Each row is a point. To make a cloud, some directions were put in groups of two or more. Within a group, all points are equally far from the middle, so they leave a hole (a ring in 2 directions, a hollow ball in 3). The other directions are filled evenly. Then the cloud was stretched, turned, moved and blurred a little. How many holes are there, and how many directions does each take, smallest first?

Cloud:
0: -0.02  0.07 -0.24
1: -0.66  0.20  0.45
2: -0.02  0.43  0.34
3: -0.42  0.28  0.39
4: -0.27 -0.50  0.57
5:  0.09 -0.63 -0.27
6: -0.55  0.48  0.55
7:  0.13 -0.18  0.41
8: -0.64 -0.72 -0.30
9: -0.34  0.36  0.39
10: -0.22 -0.48  0.46
11:  0.54 -0.22  0.33
12:  0.42 -0.22  0.53
13: -0.45  0.12 -0.01
14: -0.75 -0.33 -0.27
15:  0.15  0.33  0.36
16: -0.06 -0.62  0.50
17: -0.47  0.49  0.43
18:  0.17  0.09 -0.16
Holes: 0

Cloud, 31 rows:
0: -0.27  0.24  0.52 -0.43
1: -0.41 -0.18 -0.04 -0.63
2: -0.39 -0.16  0.41 -0.51
3:  0.09 -0.02  0.50  0.71
4: -0.21 -0.35 -0.21 -0.71
5: -0.28 -0.74 -0.07  0.61
6: -0.07  0.18  0.64 -0.42
7:  0.04 -0.64  0.37  0.57
8:  0.26  0.02 -0.51  0.10
9: -0.31  0.04  0.45 -0.60
10: -0.26 -0.17  0.60 -0.39
11:  0.11  0.22  0.03  0.61
12: -0.11  0.23 -0.05  0.81
13:  0.32  0.09  0.32  0.40
14: -0.49  0.03  0.72  0.01
15: -0.43 -0.13 -0.24 -0.55
16: -0.06 -0.64  0.51  0.19
17:  0.01 -0.69  0.12 -0.28
18: -0.32 -0.21  0.64 -0.25
19: -0.32  0.40 -0.16 -0.64
20: -0.14 -0.33  0.31 -0.73
21: -0.82 -0.30  0.51  0.13
22: -0.24  0.49 -0.22 -0.57
23:  0.49 -0.18  0.19  0.29
24:  0.36 -0.46 -0.29  0.11
25:  0.10 -0.68  0.27 -0.20
26:  0.09  0.11  0.70 -0.07
27: -0.16 -0.40 -0.42  0.53
28:  0.11  0.00  0.00  0.77
29:  0.03  0.11  0.67  0.38
30: -0.38 -0.62 -0.20  0.09
Holes: 1 (3)

Cloud (46 x 6):
0:  0.64 -0.09 -0.35 -0.55  0.73  0.23
1:  0.27 -0.22  0.59 -0.51  0.68 -0.31
2: -0.20 -0.11  0.14 -0.55  0.47  0.65
3: -0.39  0.05 -0.38 -0.06  0.72  0.15
4: -0.47 -0.65  0.65 -0.17  0.49  0.16
5:  0.56 -0.62 -0.07 -0.21  0.02  0.35
6:  0.03 -0.84 -0.38 -0.46  0.33  0.57
7:  0.07 -0.94 -0.38 -0.43  0.49  0.22
8:  0.07  0.20 -0.11 -0.72  0.20  0.26
9: -0.14 -0.04  0.74 -0.55 -0.04 -0.10
10: -0.89 -0.01  0.07 -0.08 -0.11 -0.04
11: -0.33  0.14  0.36 -0.39  0.07  0.48
12:  0.59 -0.18 -0.69 -0.34  0.04  0.19
13: -0.36 -0.16 -0.36 -0.62  0.28 -0.07
14: -0.64 -0.29 -0.11 -0.54 -0.18 -0.35
15: -0.33  0.40  0.16 -0.31  0.18  0.04
16:  0.23  0.23 -0.27  0.32  0.32  0.19
17:  0.21  0.07 -0.22  0.26  0.66 -0.07
18:  0.62  0.20 -0.37 -0.41  0.02  0.38
19: -0.36  0.01 -0.30  0.42  0.18  0.11
20:  0.43 -0.78 -0.57 -0.03  0.30  0.25
21: -0.50 -0.16  0.34 -0.69 -0.08  0.07
22: -0.26 -0.55  0.64 -0.56  0.11  0.08
23: -0.54 -0.21  0.25  0.36  0.60 -0.06
24:  0.04 -0.57  0.48 -0.25 -0.45  0.18
25:  0.37  0.12  0.25  0.07  0.54  0.00
26: -0.57 -0.68 -0.01 -0.34  0.36 -0.39
27:  0.78 -0.43 -0.04 -0.28  0.43  0.61
28:  0.14  0.15  0.54 -0.42 -0.06 -0.13
29: -0.22 -0.11 -0.69 -0.45  0.56  0.14
30: -0.29 -0.62 -0.44  0.08 -0.01  0.44
31: -0.15 -0.03 -0.51  0.47 -0.32  0.58
32: -0.55 -0.28 -0.17 -0.30  0.69  0.30
33: -0.51 -0.89  0.10 -0.26  0.54 -0.14
34: -0.19 -0.77  0.15 -0.16  0.11  0.49
35:  0.02 -0.47 -0.02  0.20  0.43  0.94
36:  0.50 -0.70 -0.06 -0.32  0.09  0.03
37: -0.44 -0.33  0.07 -0.46  0.33  0.59
38: -0.55 -0.51  0.03 -0.24  0.49  0.40
39:  0.11 -0.33 -0.26 -0.56  0.65 -0.38
40:  0.36 -0.78  0.14  0.29  0.24 -0.09
41: -0.30 -0.15 -0.08 -0.06  0.62 -0.70
42: -0.10 -0.32 -0.92  0.12  0.00  0.35
43: -0.60  0.15 -0.60 -0.19  0.00  0.19
44:  0.44 -0.43  0.62 -0.30  0.41  0.11
45:  0.40 -0.04 -0.10  0.07 -0.35 -0.22
Holes: 1 (4)
